Rows are points. The points of each table are mixes of a few directions, plus a little noise. Count the directions of each table, and those that both share. Where both have some left over, give the other angles between the two spaces (their principal angles), to ten degrees, smallest first.

First (5 x 3)
[[ 27  20  22]
 [-57 -15 -39]
 [-31 -14 -22]
 [ 31  21  25]
 [ 29 -12  15]]
Second (6 x 3)
[[ -1   5   1]
 [ 10 -54  -8]
 [ -8  47   7]
 [ -3  15   2]
 [-10  55   8]
 [ 12 -69 -10]]
Directions: first 2, second 1, shared 1

First (7 x 6)
[[-75 -15 -34 -24  26   4]
 [ 58   1  22  19 -17   0]
 [-40   9 -11 -14   9  -3]
 [-44 -39 -34 -13  24  10]
 [-21  14  -1  -8   2  -4]
 [ 55  12  26  18 -20  -3]
 [ 66  18  32  21 -25  -5]]
Second (8 x 6)
[[-10 -39  49 -27 -64  24]
 [ 10  44 -55  31  73 -27]
 [ -7 -28  35 -19 -46  18]
 [  3  14 -17  10  23  -9]
 [  1   3  -4   3   5  -2]
 [  6  23 -29  16  38 -14]
 [ -7 -30  37 -20 -49  18]
 [  3  12 -15   8  19  -8]]
Directions: first 2, second 1, shared 0; angles 80

First (10 x 8)
[[ 32 -24 -18  -3  35   8 -67 -16]
 [ 25   0  -6  -7   9 -44 -46  11]
 [ -6   7  22   7   8 -37 -35 -28]
 [ 31 -20 -26  -2  18   9 -44  10]
 [-23  13  13 -16 -12  28  71  -5]
 [  7   4 -10 -17  -9   7  33  25]
 [ 29  -4  -5 -25  23 -22 -37  -5]
 [-40   0  -3  40 -38  46  58  19]
 [-15  19  26  10 -12 -53 -11  -9]
 [-39   5   7  12 -23  58  79  -2]]
Second (9 x 8)
[[ 24 -12  -8   7  19 -29 -71  -5]
 [ 27   6 -15 -31  -3 -21  12  37]
 [ 13   8   9 -46  21  -1  19 -18]
 [-46  11  24  10 -15  42  67 -27]
 [ 20  -1  -4  13   1 -61 -68  14]
 [ 30 -26 -37  19   8  10 -55  28]
 [-48   8  22  22 -18  39  57 -24]
 [-31  -3   7  26 -11  39  27 -15]
 [  9   9   2 -22  -1 -18  13  10]]
Directions: first 4, second 4, shared 4

First (8 x 11)
[[ 28 -17 -35 -33  56 -14  -6  31  18  34  20]
 [-45 -11  39  12 -32  31  -2 -30 -12 -37 -37]
 [-76   0  21 -23 -59 -49  14 -36 -10   8   3]
 [ 10 -13 -22 -35  34  -6  -4  10  20  28  10]
 [ 48  23 -12  14  48 -12 -13   7  41  16  12]
 [ 59  19  -8  19 -21  47   5   4  -6 -11  -2]
 [-64  -2 -11  20 -12  -1   5 -20 -31 -13  -4]
 [ 39   1  28  25 -14   4   1  32 -20 -25  -3]]
Second (11 x 11)
[[  -8  -15   -1   17    7   -7   -1   -2   -6   -2  -16]
 [  -6  -10    0   11    4   -4   -1   -1   -4   -2  -11]
 [ -10  -17   -1   19    8   -8   -2   -2   -8   -4  -19]
 [  13  -13  -23    9   -3  -23    6  -11    5   24  -14]
 [ -14  -21    1   24   10   -9   -3   -2  -10   -7  -23]
 [   8  116   69 -111  -25   98   -8   39   19  -51  121]
 [ -16   -1   16    6    7   11   -5    7   -9  -20   -2]
 [  14  -13  -23    8   -4  -22    6  -11    6   24  -12]
 [  53   19  -44  -34  -27  -23   16  -17   31   58   23]
 [ -17  -25    1   29   12  -10   -3   -2  -12   -8  -28]
 [ -17  -18    6   22   11   -3   -4    1  -12  -12  -20]]
Directions: first 6, second 2, shared 1; angles 70

First (9 x 14)
[[ -8  57 -41  17  41 -30 -47  -2  48   6 -24  28  39 -50]
 [  5 -39  28 -11 -29  20  32   1 -34  -4  15 -19 -27  35]
 [  0   3  -2   1   2  -1  -2   0   3   0  -1   2   2  -3]
 [ -1  12  -8   4   9  -6 -10  -1  11   1  -5   6   8 -11]
 [ -7  55 -39  16  41 -28 -45  -2  47   6 -22  27  37 -49]
 [ 11 -87  62 -26 -63  45  71   3 -74  -9  36 -43 -60  78]
 [  3 -27  19  -8 -20  14  22   0 -23  -3  11 -13 -18  24]
 [ -5  37 -26  10  27 -19 -30  -1  31   3 -15  18  25 -32]
 [  1 -11   8  -3  -8   6  10   0 -10  -1   4  -5  -7  10]]
Second (9 x 14)
[[ 64  10  -7  12  42 -40 -18 -67 -35  67 -13  39   7 -45]
 [-12  13  14 -17 -17  34  -6  15  39 -21  12  -5  14   8]
 [  1  -9  -8  10   6 -18   6  -2 -21   6  -7  -1 -10   0]
 [ 45  55  36 -40  -1  58 -43 -40  79  20  24  33  54 -35]
 [-25 -12  -4   3 -12   2  12  25  -3 -22   0 -16 -11  19]
 [ 13   8   4  -4   5   3  -8 -13   7  10   2   9   8 -10]
 [-85 -50 -22  21 -33 -13  48  83 -32 -68  -8 -56 -47  62]
 [ -5  -8  -5   6   1  -9   6   4 -11  -2  -3  -4  -7   4]
 [  5  -8  -8  10   8 -19   4  -6 -21  10  -7   2  -9  -3]]
Directions: first 1, second 2, shared 0; angles 60

First (8 x 18)
[[  0  14 -27  -1 -32 -42  18  73  35   2 -19  -1 -57  -5  25   4  24 -43]
 [ -1 -26  26  35 -31 -17  12 -78   6 -16  10 -39  64  26  -7  -6  -1  -2]
 [ 32  50 -18  -7 -23  -1  31  36  23  51   2   7 -23   6 -17  31  -2  -8]
 [ -8 -13  25  11  -7   6  -5  -6  30 -27   6  -8  35 -28  31 -48  -9  -4]
 [-24 -51  43  12  15  12  -9 -48 -54 -24   3  19  39  25  13 -28 -17   0]
 [-19  12  16   5  42  10 -16 -45  -1  13   7  -4  11  15 -57  48  10  37]
 [ 25 -11 -65 -50  26  38 -44  34 -43 -31  -2   3 -32 -52  33 -36 -16  27]
 [ -5  26   0  -5  10  -7  11  33   5  31  -7  22 -36  14 -21  35  10  -6]]
Second (10 x 18)
[[  6 -21  -9  -5 -22  -4   1  31  -5 -24  -6   4  -6 -18  50 -47  -8 -24]
 [-18  15  45  18  35  15   2 -69  -6  32  14   5  38  36 -68  52   0  35]
 [-42  14  64  43  22 -22  15 -70  31  29   6  -9  33  53 -77  72  25  14]
 [  1 -22   0  -5 -18  -7  11  35 -27  -7  -9  24 -18   7  40 -30  -9 -32]
 [ 29 -10 -40 -24 -13  22 -21  26   4 -36   4 -16   4 -58  54 -64 -19   5]
 [ 16  -5 -37 -15 -20  -5  -8  40  12 -24  -6 -12 -21 -35  41 -35   0 -13]
 [ 25  -4 -29 -28   0  24  -5  31 -43   3  -1  22 -20 -12  26 -23 -21   0]
 [-33  10  54  34  20 -13  10 -62  24  21   7  -8  34  40 -61  53  17  15]
 [  6 -13 -10  -6 -14  -3   2  26  -9 -12  -6   7 -11  -9  33 -27  -5 -18]
 [ 10  35 -37 -12  10  -7  -6  11  20  19  -3 -18 -33  -4 -38  50  19  19]]
Directions: first 6, second 4, shared 4

First (11 x 24)
[[ -14   21  -16    6   -3  -21   22  -17   23   19    4  -34  -24   10
   -36  -76   29  -32  -11   59  -36  -14   37   14]
 [   5  -15    7   -6  -10   14  -11   12  -18  -29   -2    9    9   -8
    26   41  -20    6    3  -27    5   10  -22   -4]
 [  -8    1   -7   -2  -19   -4    8    0    0  -22    1  -25  -14    0
    -2  -26    3  -30   -8   28  -35   -1    9   10]
 [  12   12    7    9   47   -5   -6  -11   16   71   -1   42   19    8
   -20   15   13   54   14  -32   65   -6    1  -18]
 [  -1  -13    1   -7  -23   10   -4   11  -16  -43   -1  -10   -2   -8
    23   18  -16  -17   -4   -3  -22    8  -13    4]
 [  14    4   11    6   42    2  -12   -4    7   57   -2   48   25    4
    -6   37    2   59   16  -47   69   -1  -10  -20]
 [  10  -21   13   -7   -7   20  -18   17  -24  -30   -3   22   18  -10
    36   66  -29   19    7  -47   20   14  -33   -9]
 [   3   30   -4   15   52  -22    9  -25   36   97    2   24    4   17
   -51  -40   37   39    9    7   49  -18   29  -10]
 [ -16  -24   -9  -16  -76   13    6   21  -32 -121    0  -62  -27  -15
    40   -8  -27  -82  -22   40  -99   13   -9   26]
 [  -5   14   -7    5    7  -12   10  -11   16   23    2  -10   -9    7
   -23  -38   18   -8   -3   26   -7   -9   20    4]
 [   0   -7    1   -4  -11    6   -3    7   -9  -23   -1   -4    0   -4
    13   12   -9   -7   -2   -4   -9    5   -8    2]]
Second (9 x 24)
[[ -8 -26  32   2  34  14   8 -11  10 -13  24   5  21   3  19  -1  31 -37
  -10 -27   1 -39  -2 -41]
 [-13 -45  32  -2  39  56  31  43 -44 -30 -60  17  33  16  56  46  -7  15
   62 -52  58 -22  18 -43]
 [ -1  44 -71  -5 -40 -38 -18  -9   4  27 -39 -21 -26  -7 -53 -18 -37  40
   -8  51 -18  70   1  52]
 [-19  34 -16   4 -20 -24   5 -17  27  20  19 -15 -31  -6 -42 -54  -2  -6
  -40  36 -32  15   6  39]
 [  5  27 -14  -5 -28 -35 -18 -17  25  16  32 -10 -25  -9 -35 -30  -3  -8
  -32  33 -23  12  -9  34]
 [ 26  -5  22 -14 -20 -10 -21  17  -5  -8  23  11  -7  -3  12  21  -9   1
   15  -3  23 -14 -13  12]
 [  3   0  21  31   1  43  35  16 -25  -1   3  15   1   4  38  10   5  24
   13 -19 -18 -11  13   0]
 [ 22   3 -33  11   8 -20 -26 -46  17  11  27  -8  18  -7 -12   8  24 -14
  -31   6 -45  11 -20 -26]
 [-16 -33  27 -23  27  13   4  23  -9 -23 -29   5  17   9  17  16  -3 -15
   30 -27  55 -23   6 -27]]
Directions: first 2, second 5, shared 0; angles 30, 80

First (9 x 32)
[[-48 -14  -4  21 -31 -39 -18  -5  67 -52 -34  22  37  17  39 -50 -12   5
   64 -17  10 -38   2  45 -53  -5 -16 -34  44 -11 -27  41]
 [ 14 -41   0   6  -2 -32 -16  -2 -11  -8  24  17 -50  -7   1  10 -11   9
  -36  37  22   5 -33 -74  63 -12  44  20 -24   7   0 -28]
 [ -2   0   8   3  -8   9  -1 -18   5  33  39  21 -15  25  -2  35 -35   6
    1   8  42  10 -12   4   2  25  39  20 -12  20  -6 -11]
 [ -6  41  -2  24  14  -3 -15 -38  33  24  12 -27  31  22 -19  -2 -23 -20
   36 -43  17  14   0  33 -40  -7   1  13  -3 -54   3 -14]
 [  6  -9 -30  17 -19 -60 -18 -35   5  -1 -10  45 -23  -8  18  18  -3   3
   11  21  25  18 -16 -24  10  13   3   7 -12  16  34 -12]
 [-13   6  10  10   7   8  -8 -24  20  26  22   9  12  36  -6  16 -34   3
   21 -11  34   8  -1  18 -19  11  25  21   6 -15  -7   1]
 [ 25  48  -6 -25 -37  35  36  58 -14 -25  -4 -63  -3 -71   3 -29  49 -33
  -26 -22 -67 -33   4  41 -14  -4 -51 -67 -27  42 -16 -13]
 [  8  -6   1  -8  64  15  -1   4 -38  -3 -52 -23  33   2 -26 -16  39   6
  -11  -8 -48  23  36 -27  10 -34 -43  23  25 -64  29  19]
 [ 16 -26  24 -49  11  68  40  61 -66   7   3  -1 -22 -15  -6  19  30  21
  -61  36 -36  -7  20 -17  41  13  -4  -4   2  59 -11  17]]
Second (10 x 32)
[[-21  16   8 -12  13  31 -10 -51   9 -15  50 -41  34  58 -73  12   1  41
   20   3 -18  21  39 -33  -7  20  41   7  -7 -74  -3 -28]
 [-22  33  -5 -40 -44  21  13  -1 -22  44  44  26  -7   9  24  17 -38 -11
  -37  44  23 -12  32  21 -31  48 -26 -16  31  37  -5  -3]
 [  3  10  16   2 -10  23  19  40   4  44  -5  21  -9 -15  48   5 -31 -34
   -5 -19  33 -21 -20  71 -25   3 -17   0  14  60 -23  27]
 [-25 -50  25  18  19   0 -20 -14  40 -51  12 -10  16  50 -30 -16  -5  43
   38  -7   5  -7 -10 -34  20 -17  67  12   0 -45 -33   8]
 [  3   0 -16 -11 -25 -24   4  15 -20  10 -12  31 -24 -30  40  -2  -4 -18
  -29  29   7 -10  -1  -2   3   7 -34 -12  13  40  12   5]
 [  9   3 -46 -24 -36 -61  -7  -8 -45 -13 -19  34 -34 -46  27  -5  25  -8
  -51  64 -21   5  18 -60  23  12 -56 -22   8  18  48 -19]
 [-13   0 -16 -18 -14 -15 -11 -31 -13 -20  20  -1   1  14 -23   2   8  23
  -13  38 -16   9  28 -52  10  17   2  -7   4 -30  16 -21]
 [ 46  20  13  41  58  28  12  17  14  17 -42 -50  22 -23 -26   4  31 -26
   41 -93 -20  22 -34  57  -6 -42   2  21 -43 -16   6   6]
 [ -6 -10  32  14   5  30  13  37  27  26  -1  10   2   8  31  -1 -34 -17
   17 -34  37 -23 -28  68 -21  -8  16   9  11  41 -41  33]
 [ 27 -23 -11  29  32 -34 -13  -4   5 -41 -45 -19  -1 -24 -19 -14  45   5
   19 -25 -31  17 -22 -35  34 -40   5   8 -30 -32  22  -6]]
Directions: first 6, second 4, shared 2; angles 40, 70
